Rows are points. Each copy is the shape, with its points in the same order, stretched, turned, moved and blurred by noise. Is it also mirrored, or only turned?

Shape, 8 rows:
[[-10 -65  -4]
 [-12   6 -24]
 [-13  17  12]
 [-16   9  31]
 [-11   7  17]
 [ 18  11 -14]
 [ 55  15 -18]
 [ -7  13  35]]
Copy 1, 8 rows:
[[-26  31 -67]
 [ 13  10  -4]
 [-12  28  27]
 [-33  38  39]
 [-24  30  26]
 [ -8 -10   0]
 [-21 -45  -5]
 [-33  36  46]]
Copy 1 is: only turned
Copy 2 (8 x 3):
[[-78  13  10]
 [ 10  -9 -22]
 [ 14  -3   8]
 [ -3   3  25]
 [  0  -3  13]
 [ 16 -51  -7]
 [ 18 -95  -1]
 [  4  -5  35]]
Copy 2 is: only turned
Copy 3, 8 rows:
[[ 27 -17 -33]
 [  1  27 -18]
 [-17  16   6]
 [-23  -5   4]
 [-14   4   0]
 [  8  31  10]
 [ 25  33  24]
 [-20   0  16]]
Copy 3 is: only turned

Shape:
[[ 15  20   8  49]
 [-26 -18 -14 -31]
 [  8 -39 -45 -29]
 [  7   4  15  51]
 [ 35  28  35  41]
 [  4 -10  -6 -26]
 [-17  22 -39 -38]]
Copy 1:
[[-50  49  36  37]
 [  3 -24 -36 -54]
 [ 49  26 -70 -33]
 [-40  42  52  16]
 [-37  25  60  76]
 [ 13 -15 -27  -7]
 [-29 -26 -81 -18]]
Copy 1 is: mirrored
Copy 2:
[[-32  26 -47   6]
 [ 50 -14  18 -14]
 [ 23   3  22 -56]
 [-18  11 -54 -10]
 [-77   3 -36  11]
 [  0 -14  22 -16]
 [ 32  25  45  18]]
Copy 2 is: mirrored
Copy 3, 7 rows:
[[-12  14  59  10]
 [  7   7 -55 -26]
 [-32  14 -75   3]
 [ -6   3  52   4]
 [ 16  20  85  30]
 [ 11  18 -30  -1]
 [ -5  47 -42 -36]]
Copy 3 is: only turned
Copy 4:
[[  5  29 -54  39]
 [ 21 -11  22 -27]
 [ 14  28  40 -22]
 [  0   6 -31  41]
 [-33  24 -69  48]
 [ -8  13   0 -15]
 [ 41  46 -23 -39]]
Copy 4 is: only turned

Shape:
[[  3  33  12 -16 -15 -20]
 [ 68   5  34 -36  -2 -24]
 [ -9 -30 -45  27   9 -41]
 [ 50  44 -18  59  -6 -11]
 [ 21  21  -2 -53 -39  27]
 [ 19  40 -26 -57  -8 -38]
 [-19 -21 -11 -43 -18 -30]
 [-18  14  30   6  -6  -7]
 [-27  -1 -23 -54  42 -20]
 [ -1  21 -19 -10 -29 -41]]
Copy 1 (10 x 6):
[[-51   0   1  20 -39   9]
 [  0  -2  26  90 -38  21]
 [ 33 -36  12 -43 -15  77]
 [-35  72 -43  11 -64  84]
 [-41  19  15  42  18  -8]
 [-62 -44  -8  39   3  43]
 [ -6 -60  45  -2  11  14]
 [-18  14  16   3 -45 -16]
 [  9 -91 -12   2  20 -19]
 [-51 -16  11  -6 -26  57]]
Copy 1 is: mirrored
Copy 2 (10 x 6):
[[-17   9 -18   8  10 -34]
 [-66 -49 -41   0 -55 -25]
 [-44  23  -3 -24 -17  43]
 [-65 -42 -18  36  81  40]
 [ 12 -31  10 -27  -6 -54]
 [-56   2 -12 -29  -8 -42]
 [ -4  33 -11 -44 -58 -30]
 [  9  17  -7  25   1 -25]
 [-26  15  48 -27 -57 -35]
 [-30  29 -33 -17  11 -14]]
Copy 2 is: only turned

Shape:
[[-60 -24  14 -16 -35  43]
 [ 40  37 -15 -19  30  36]
 [  8  29  34  35  13  -7]
 [ 16  11 -25  15  54  19]
 [-26  31 -37  28 -37  67]
 [ 25 -24  -7 -60   7  48]
 [ -1   4 -22  38 -42  60]
 [ 45  38  52 -40  18 -20]
 [ 42  10  13  -5   5 -34]
 [-13 -60  13  41  21 -15]
 [-40  11  -7   1  -9 -14]]
Copy 1 (11 x 6):
[[  9 -35  12   1 -19 -51]
 [ 37   3 -39 -27  23  63]
 [-22 -21  30 -62   0  35]
 [ 12  30  -1  -8  28  38]
 [ 41 -54  33 -24  39 -15]
 [ 62  17 -59   2 -16  14]
 [ 44 -32  53 -34  19  -4]
 [  5 -28 -49 -56 -26  74]
 [  7  -8   0 -23 -24  62]
 [-18  30  63  -9 -31  -6]
 [ -8 -36  22   9   0  -3]]
Copy 1 is: only turned
Copy 2:
[[ 11 -60 -18  -2 -11 -53]
 [ -6  -6  13  31  32  38]
 [-53 -40 -12   0 -18  27]
 [  1 -14 -14  -8  19  62]
 [-59 -58  23 -20  58 -66]
 [ 68 -10  17  37   3  35]
 [-42 -76  42 -25  41 -47]
 [  5   4   0  42 -39  51]
 [ -5   3  21 -11 -46  48]
 [ 20 -60 -22 -44 -61  65]
 [ -8  -4 -31 -30 -27 -18]]
Copy 2 is: only turned
